Each row is a point. The points of each table are mixes of a few directions, plus a little noise. How many directions does each table use, and how many do they share? Where both have some left over, give the other angles between the two spaces (their principal angles), to ten degrees, smallest first.

First:
[[-2.6 -5.1]
 [-1.3 -2.4]
 [ 2.1  4.1]
 [ 1.8  3.5]]
Second:
[[-1.5 -2.9]
 [-1.7 -3.3]
 [ 0.9  1.7]
 [-1.6 -3.1]
 [ 1.1  2.4]
 [-1.3 -2.7]
 [ 4.1  7.8]]
Directions: first 1, second 1, shared 1

First:
[[ 1.1 -2.9  5.2]
 [-1.3  3.3 -6.1]
 [ 0.4 -1.1  2.2]
 [ 1.1 -3.1  5.5]
 [ 0.3 -0.8  2.0]
 [-1.2  3.4 -6.3]
 [-0.5  1.3 -2.3]]
Second, 4 rows:
[[ 0.7 -0.8 -1.8]
 [-2.7  3.2  7.0]
 [-0.2  0.2  0.5]
 [ 2.2 -2.5 -5.7]]
Directions: first 1, second 1, shared 0; angles 60

First:
[[-5.8 -4.9 -3.3 -3.0  1.7 -1.5]
 [-3.0 -2.6 -1.8 -1.6  0.9 -0.9]
 [ 9.8  8.6  5.8  5.3 -3.1  2.6]
 [ 2.7  2.4  1.6  1.5 -1.0  0.7]
 [ 0.0 -0.1  0.0  0.1 -0.1  0.0]
 [ 2.6  2.4  1.7  1.5 -0.8  0.8]
 [-4.5 -3.8 -2.5 -2.3  1.3 -1.2]
 [-2.6 -2.1 -1.5 -1.4  0.8 -0.6]]
Second (7 x 6):
[[ 5.0  1.4 -2.9 -5.4  0.4 -2.2]
 [ 1.6 -6.8  2.5 -1.8 -6.5  0.7]
 [-4.2  2.1  3.2  0.9  0.9  3.5]
 [ 0.6  1.7 -1.8  3.1  4.7 -3.9]
 [ 2.5  0.5 -1.7 -3.7 -1.3  0.3]
 [-1.2  0.8 -4.3  5.4  1.1 -1.1]
 [-4.3  0.4  4.9  1.6  0.8  2.8]]
Directions: first 1, second 4, shared 0; angles 80

First, 9 rows:
[[ -1.1   3.3   1.0   2.8  -1.3  -0.4  -1.1   2.0  -1.5]
 [  3.7 -11.4  -3.3  -9.9   4.9   1.9   3.5  -6.4   5.5]
 [ -1.2   3.7   0.8   3.1  -1.5  -0.8  -1.1   2.0  -1.7]
 [  0.2  -0.6  -0.3  -0.5   0.2   0.1   0.3  -0.4   0.5]
 [  0.1  -0.8  -0.1  -0.7   0.5   0.1   0.2  -0.3   0.2]
 [ -2.7   8.4   2.4   7.3  -3.5  -1.6  -2.7   4.7  -4.2]
 [ -1.6   5.0   1.5   4.3  -2.0  -0.9  -1.5   2.7  -2.1]
 [  1.4  -4.8  -1.3  -3.9   1.9   0.7   1.4  -2.8   2.4]
 [  0.7  -2.5  -0.8  -2.1   1.1   0.4   0.6  -1.5   1.2]]
Second (7 x 9):
[[-1.3 -5.1 -3.0 -3.1 -2.6  4.3 -1.2  3.1 -1.8]
 [-0.1  0.4  5.3  1.7  0.7  3.9 -2.4  2.8 -2.2]
 [ 0.9  5.0 -0.2  3.7  2.3 -5.2  0.9 -1.5 -1.0]
 [ 1.4  2.9 -2.4 -3.6 -4.6  1.3 -1.2 -5.8 -0.3]
 [-3.4 -2.3 -2.3 -0.2 -3.8  2.3 -0.8  5.4 -0.8]
 [ 2.5 -2.3 -2.3  0.7  8.3 -6.8  4.0 -2.7  1.7]
 [-0.3  1.8  5.1  0.5 -0.1  0.2  0.9 -1.0  4.5]]
Directions: first 1, second 5, shared 1
